Rows are points. Each copy is the shape, with its points in the same order, stretched, turned, moved and blurred by noise. Say if it was mirrored as well.

Shape:
[[-36,-26],
[41,-30],
[-24,-10],
[-45,-20],
[-20,-2],
[47,-10],
[37,-9],
[-26,-11]]
Copy 1:
[[44,20],
[23,-45],
[22,18],
[39,29],
[9,18],
[-6,-32],
[-3,-31],
[22,15]]
Copy 1 is: mirrored
Copy 2:
[[22,-55],
[54,12],
[8,-35],
[10,-60],
[5,-26],
[37,30],
[33,19],
[11,-33]]
Copy 2 is: only turned
Copy 3:
[[8,-59],
[-58,8],
[6,-33],
[19,-56],
[9,-20],
[-48,28],
[-40,22],
[12,-35]]
Copy 3 is: mirrored

Shape:
[[47,-15,-22,46],
[0,-66,-15,8],
[-22,0,-33,-57],
[-17,50,33,7],
[12,-38,-26,13],
[27,12,44,27],
[16,18,-5,-38],
[28,-47,16,8],
[-13,0,-13,-61],
[-30,3,-1,12]]
Copy 1:
[[6,-51,45,4],
[-13,-7,33,-30],
[27,-1,-38,-46],
[8,-18,-33,36],
[6,-18,23,-26],
[-28,-35,0,39],
[5,-29,-39,-21],
[-18,-32,23,-14],
[8,-4,-47,-36],
[11,-4,0,13]]
Copy 1 is: mirrored
Copy 2:
[[58,-34,2,-51],
[23,-57,46,26],
[-78,17,8,10],
[34,75,-44,8],
[15,-37,31,-8],
[81,13,-54,3],
[-34,15,-45,-8],
[49,-50,-10,24],
[-66,14,-16,24],
[19,36,22,14]]
Copy 2 is: mirrored
Copy 3:
[[-33,37,38,21],
[34,35,54,15],
[12,-30,17,53],
[-21,-11,-38,-3],
[3,26,41,30],
[-30,14,4,-25],
[-27,-30,16,30],
[4,27,46,-12],
[5,-36,17,39],
[12,15,-13,16]]
Copy 3 is: mirrored
Copy 4:
[[-17,46,-46,-12],
[4,-21,-58,31],
[5,-44,7,-22],
[-21,35,33,19],
[-3,0,-46,6],
[-57,20,-18,17],
[-35,-29,4,-36],
[-40,-18,-59,14],
[-14,-51,9,-14],
[14,18,1,31]]
Copy 4 is: mirrored

Shape:
[[-31,-23,3,-42,16,23],
[3,45,-18,0,-22,-26],
[48,-35,-62,17,16,7],
[28,31,-2,-16,-44,-59],
[-1,18,5,-4,-25,-56],
[31,-5,4,-10,57,28],
[42,-13,3,-13,-43,-20],
[-28,20,-2,-17,8,3],
[21,-43,-33,37,18,7],
[-13,4,42,1,5,-15],
[12,-21,1,12,11,36],
[-20,16,12,-26,18,-14]]
Copy 1:
[[27,-33,2,-3,-50,7],
[5,10,39,50,21,-46],
[-33,9,18,-104,17,-37],
[-15,10,7,59,53,-51],
[-23,-8,12,59,33,-3],
[-26,36,-3,-35,-39,-2],
[6,10,-21,-5,47,-27],
[16,-10,30,37,-29,-14],
[-25,4,12,-80,19,17],
[-8,6,-5,48,1,42],
[15,18,6,-37,-3,15],
[-10,-12,8,49,-29,3]]
Copy 1 is: mirrored
Copy 2:
[[14,28,7,2,-6,52],
[-61,-12,-42,-35,-5,-27],
[20,13,9,-44,-34,-98],
[-72,-56,-48,-54,-32,-29],
[-50,-39,-57,-19,-31,-1],
[29,-16,42,5,12,-37],
[-17,-45,-25,-59,-23,-25],
[-22,15,-17,-3,5,24],
[44,9,-16,-7,-26,-59],
[6,-36,-35,18,5,36],
[43,5,2,-8,17,-18],
[-21,-10,-14,8,-4,27]]
Copy 2 is: mirrored
Copy 3:
[[50,-33,55,32,4,-31],
[-34,27,8,18,23,18],
[-33,-20,21,-83,2,-19],
[-69,29,-10,57,-4,20],
[-46,20,-23,51,16,-7],
[25,-58,19,-21,36,53],
[-41,18,-6,27,-32,6],
[29,-3,35,28,30,2],
[-3,-8,-9,-71,16,-39],
[25,-7,-23,51,32,2],
[39,-6,21,-31,14,0],
[18,-25,21,46,32,14]]
Copy 3 is: mirrored

Shape:
[[-4,-25,24,42,20,-6,-19,38],
[34,-27,-47,29,-23,7,-5,28],
[-33,48,-14,-18,40,4,-32,37],
[14,14,30,-20,12,16,-14,37],
[-51,-33,11,10,-33,-9,2,28],
[13,33,19,11,26,36,10,8],
[-54,-6,-10,-51,59,8,19,-28],
[-59,13,9,-1,38,8,22,-19],
[2,-26,1,35,1,27,-38,22],
[-59,-37,-20,-40,17,69,-11,11],
[18,15,-37,-26,9,-14,-47,-35],
[2,35,36,-5,41,-15,28,-30]]
Copy 1:
[[-52,38,2,-41,-13,-42,-6,24],
[-9,23,-5,-37,-33,-34,-58,-32],
[-13,-9,-79,5,22,-1,27,15],
[-39,41,-24,-1,29,8,0,4],
[-14,25,-24,-26,-49,2,25,7],
[-50,-15,14,-14,36,0,3,-10],
[4,-30,-30,51,8,10,48,73],
[-13,-48,-16,5,5,11,55,47],
[-60,10,1,-16,-22,-56,-7,-34],
[-54,-39,-37,53,-49,-13,34,1],
[30,1,-37,21,31,-37,11,-28],
[2,-2,16,-10,59,21,27,44]]
Copy 1 is: mirrored
Copy 2:
[[-40,-9,-38,-5,67,7,-35,-9],
[27,4,-10,45,13,14,-46,-52],
[-29,-1,-16,-74,-4,20,2,-35],
[-53,20,-41,-29,-17,24,12,-40],
[1,-27,-33,16,44,-22,33,19],
[-35,-10,-41,-26,-23,-5,-36,-16],
[8,28,-32,-63,-23,28,3,43],
[-10,-27,-38,-44,9,-8,-18,49],
[-9,-24,-60,16,50,28,-18,-22],
[31,13,-81,-29,0,23,41,1],
[-4,2,10,-10,-33,79,-12,-33],
[-46,-7,-11,-35,-23,11,-37,34]]
Copy 2 is: mirrored
